Each row of a before or after table is a point. The points were changed in one or more steps. Then noise was added and the rows were shuffled. The steps act on columns, c1 being the first. Name the steps. A step turns or swaps two columns, mirrors them in a line or flattens them onto one, adds a multiple of one to another, or multiplies or shifts one. Angles are multiples of 10 degrees, from the lower column toward the higher: turns from -170 to 170, lines from 10 to 170 but not 90. Use the fewest steps. Two steps may share a column if one is a turn and the other turns, adds or multiplies; they go together, in the order done. Otherwise the lowest column goes first.

Before (12 x 2)
[[ 17  19]
 [ 10  17]
 [ -8  19]
 [ 12 -21]
 [  4  11]
 [-17  20]
 [ 35  15]
 [-11   6]
 [-15   9]
 [  7   0]
 [-13   4]
 [-14  -2]]
After (12 x 2)
[[-24  19]
 [ 29  17]
 [105  15]
 [ 51  20]
 [ 12  10]
 [ 20   0]
 [-42  -2]
 [-45   9]
 [-39   4]
 [ 36 -20]
 [-32   6]
 [-51  21]]
Steps: multiply c1 by 3

Before (13 x 4)
[[-26 -18  24 -36]
 [-11 -28  -6  20]
 [-59  16  -7  44]
 [  9 -22  -3 -44]
 [ 14   6 -35  12]
 [-46  10 -13  12]
 [-36   6  17 -30]
 [-45  28  16  -4]
 [  1  23  -1  14]
 [ 32 -28   4  -1]
 [-34 -53  33 -21]
 [-25   1 -15  66]
 [ 14  -1   1  18]]
After (13 x 4)
[[-60 -41  -5 -24]
 [-33  54  34 -18]
 [ 15 -11   1 -16]
 [-36  13  17  27]
 [-45 -18  17  20]
 [ 33  23   4 -17]
 [ 14 -11 -36  -6]
 [  0 -28  -1   5]
 [-25  37  24  15]
 [-46 -14 -11  -2]
 [  8  44  -4  20]
 [-26 -44 -16 -50]
 [-11   8  -5 -33]]
Steps: turn c2 and c4 by 140 degrees

Before (8 x 6)
[[-14  20  52  43 -14 -26]
 [-16  13  18   6  51  -8]
 [-15  -1 -16 -51 -46 -34]
 [ 15  16  31  66 -45 -29]
 [ 11  -7   2 -33 -32 -13]
 [ -9  17  13 -31 -20   9]
 [-12  22 -15  -5 -30 -17]
 [-40 -12  -1  10  19   3]]
After (8 x 6)
[[ 16 -15 -21  -4  49  -4]
 [ 41 -33 -43  31 -18   8]
 [  2 -29  11 -18 -32  -4]
 [-17  -8 -21 -21 -21 -15]
 [-29 -20  -2 -48 -45  25]
 [-32  -5  -7 -10 -31  12]
 [ 34  13  -6 -24  20   4]
 [ 41 -32 -11  63 -44  10]]
Steps: turn c1 and c4 by -130 degrees; turn c3 and c4 by 160 degrees; turn c2 and c6 by -140 degrees

Before (9 x 9)
[[ -5 -39 -17  31   2   5 -42 -20 -51]
 [ 33 -13  23  29  11  -5 -26 -13 -19]
 [ 16 -20   1   8 -23 -16 -43 -20 -29]
 [-24  37  43  18  17 -24  21   4   4]
 [-13  -3   9  56 -28   7  14   8 -19]
 [-37   8  34  13   9  -7   3  56   2]
 [-33  38  18  71 -11   6 -11   2  22]
 [ 12  21  -4   1  21 -11  -7   8  -1]
 [-13  25  42   9   1  22  11   2   3]]
After (9 x 9)
[[ 16 -18  12 -23 -24 -15  41   6 -28]
 [-34  39 -13 -86 -30   6  18 -74  21]
 [-24  37 -48 -20 -25 -25  -6 -21   5]
 [-13  25 -44 -10 -39  23   5 -11   3]
 [ -6 -38  30 -52  20   4  36 -17 -52]
 [-12  -3 -13 -64 -37   6 -10 -63 -18]
 [-37   7 -33  20 -25  -7   8 -56   2]
 [ 11  21   5   4  24 -12   5  -7  -1]
 [ 33 -13 -12 -45 -11  -5  32 -21 -19]]
Steps: add -1 times c3 to c5; turn c3 and c7 by 160 degrees; multiply c4 by 1.6; turn c4 and c8 by -140 degrees

Before (9 x 11)
[[ 19  10  43 -24  -4  19 -14  -6   4 -45 -27]
 [ 10  -7   2  35 -27  17 -16 -26 -26 -22 -26]
 [  7 -11   6  29  20  24 -39  43  35  22   6]
 [  5  21 -59 -27  53  12 -49   8  37 -10  28]
 [ -2  -4  35  40  -8  13 -40 -31  25 -13   9]
 [  3  13  45  17   9  42  21  -7  45  17 -26]
 [ -7  12 -20 -13  35 -25  39  -5  15 -25  25]
 [-28 -22 -33  16 -17  14  18  -9  26 -25  -2]
 [ 29  -5  24 -12  -4   7  22   7  16   9  31]]
After (9 x 11)
[[ -4 -14 -22  29  -4  58 -38  42  33  33   7]
 [ 13  12 -18 -38 -25  23 -17  -4   6 -17 -25]
 [  9  14 -46  -9 -16  86  19  -5  45  23 -25]
 [ 35  -4 -13 -23 -11  25  10   7  19  54  30]
 [-15  -3 -52   2  10  38 -39 -30  26 -15   9]
 [-10  20  64  47 -31  49 -50   7  37  -4  27]
 [  2  -9 -21   3  38 -12 -19 -25 -27  -7 -27]
 [  9  10  23  25 -25 -10  42  -3  17 -36  25]
 [-20 -24  16  14  34  42  25 -11  28 -65  -5]]
Steps: add 1.5 times c1 to c10; turn c1 and c7 by -20 degrees; turn c3 and c4 by 140 degrees; turn c4 and c5 by -140 degrees; add 1 times c9 to c6
